Each row of a before or after table is a point. The points were changed in one or more steps. Then noise was added and the rows were shuffled. The steps act on how far a point lies along the listed directions, d1 being the first. Name the steps. A step turns or swaps two directions, mirrors them in a line or flattens them onto one, adds a multiple of one to another, or multiplies one. Angles are multiples of 10 degrees, from the lower direction toward the higher: turns from -170 to 170, lines from 10 to 170 but not 90. Use the fewest steps. Two steps may share a direction if one is a turn and the other turns, adds or multiplies; they go together, in the order done. Otherwise the lowest direction goes first.

Directions:
(1): [-11 -58 -10]
(2): [ 55  -6 -24]
(3): [ 23 -14  54]
Before:
[[  44   24  -29]
 [ -30  -42  -15]
 [  -3  -28  -16]
 [   7   33  -23]
 [  11  -39  -17]
 [ -35  -18  -27]
 [ 111  -41 -107]
 [   9  -27  -24]
 [  -1  -11  -48]
 [ -16    8   -3]
 [  52   35  -59]
 [  -8   -8   -6]
 [   1  -47  -22]]
After (13 x 3):
[[-11   0  -6]
 [  5  12 -37]
 [ -2   6 -18]
 [ 48  30 -72]
 [ -9  -2  -3]
 [-41  -5  -8]
 [  5   0  -8]
 [-16   0 -12]
 [ -7  13 -51]
 [ 95  43 -95]
 [-44   2 -28]
 [ -7   0  -9]
 [ 41  15 -31]]
Steps: flatten d1 and d2 onto the line at 110 degrees; multiply d3 by 1.3

Directions:
(1): [-10   7 -73  10  26 -31]
(2): [-35  21 -28  14 -53  43]
(3): [  9 -67 -11  17 -42 -23]
(4): [ 71  30 -17  -8 -30  -3]
(5): [19  2  7 78 20 18]
Before (10 x 6):
[[  41   -2   12    6    1   -7]
 [  27   21    7   16    7    6]
 [   8    5   22   -3    8   30]
 [ -42  -37    3  -29   13   -6]
 [  18   11 -103    7   25  -48]
 [  25   11  -28   21   58  -44]
 [  54    2   29    5   32   11]
 [  16   -9   19  -27   -7    3]
 [  22   45   44  -17   39   -3]
 [ -12  -18   11  -37   -6   -3]]
After:
[[  13  -22   -6   25   -6   15]
 [  61    5   23   -3   41  -31]
 [  53  -46   19  -65   83 -112]
 [  35   -5   26    4   30   -5]
 [ -34  -19   29  -21   42    4]
 [  71  -74   40   16   44  -73]
 [  25   -6   -4    3    0  -14]
 [  10   11  -39 -100   -5  -45]
 [   1   -4   28    0   24    7]
 [  92  -50   32    0   77  -52]]
Steps: multiply d5 by 0.4; turn d1 and d5 by -70 degrees; multiply d2 by 3; multiply d3 by -1

Directions:
(1): [-64  22 -19 -11   8  35 -21  49 -41]
(2): [-51 -10  52   7 -17  44  -9 -41  38]
(3): [ -1  59 -62 -10   7  16 -11 -35  43]
(4): [ -9 -21  -8  37  12 -34 -82  15  28]
(5): [ 46  39  27  -8 -62  24 -41  17 -11]
Before, 11 rows:
[[-49 -12  51  16   3  29 -38  30 -21]
 [-61  31 -20 -20   5  43 -24 -36  21]
 [-14 -20 -53 -19  57 -15  49  14 -49]
 [-13  27 -97 -33  19   1   5  35 -52]
 [ 21 -55 -33  30  43 -61   8  16 -27]
 [ 51  34 -56 -29   6 -33   8   8 -21]
 [ -7  35   0 -11 -32  33 -13 -18  41]
 [-27  42 -78 -15  52  11 -10  49 -11]
 [ -7 -35 -33 -14  21 -53 -31 -63  72]
 [ 13 -29  26  16  -4  -6  26 -15  10]
 [-14 -57   9  20  17 -53 -30  19  10]]
After (11 x 9):
[[-17 -67  -3  24  27 -53 -21  30   1]
 [-26 -10  67  29  -6  18 -51 -12  19]
 [-77 -24 -61  -9  83   7  51   6 -30]
 [-76   9 -29 -18  47  48  11  40 -19]
 [ 36  24  25 -15 -53  20   4 -11  24]
 [ 25 -18  -5  18   2 -25  17   4   5]
 [  2 -72 -29 -29  38 -79  16 -29  18]
 [-31  -1  34 -17  -3  25  19 -59  25]
 [-29 -49 -59  30  64 -36   4  31 -37]
 [-81  14 -56 -33  11  50   8  25 -53]
 [  7  35 -44 -36   4   4  -7  36 -57]]
Steps: turn d1 and d2 by 50 degrees; flatten d3 and d4 onto the line at 120 degrees; multiply d5 by 1.6
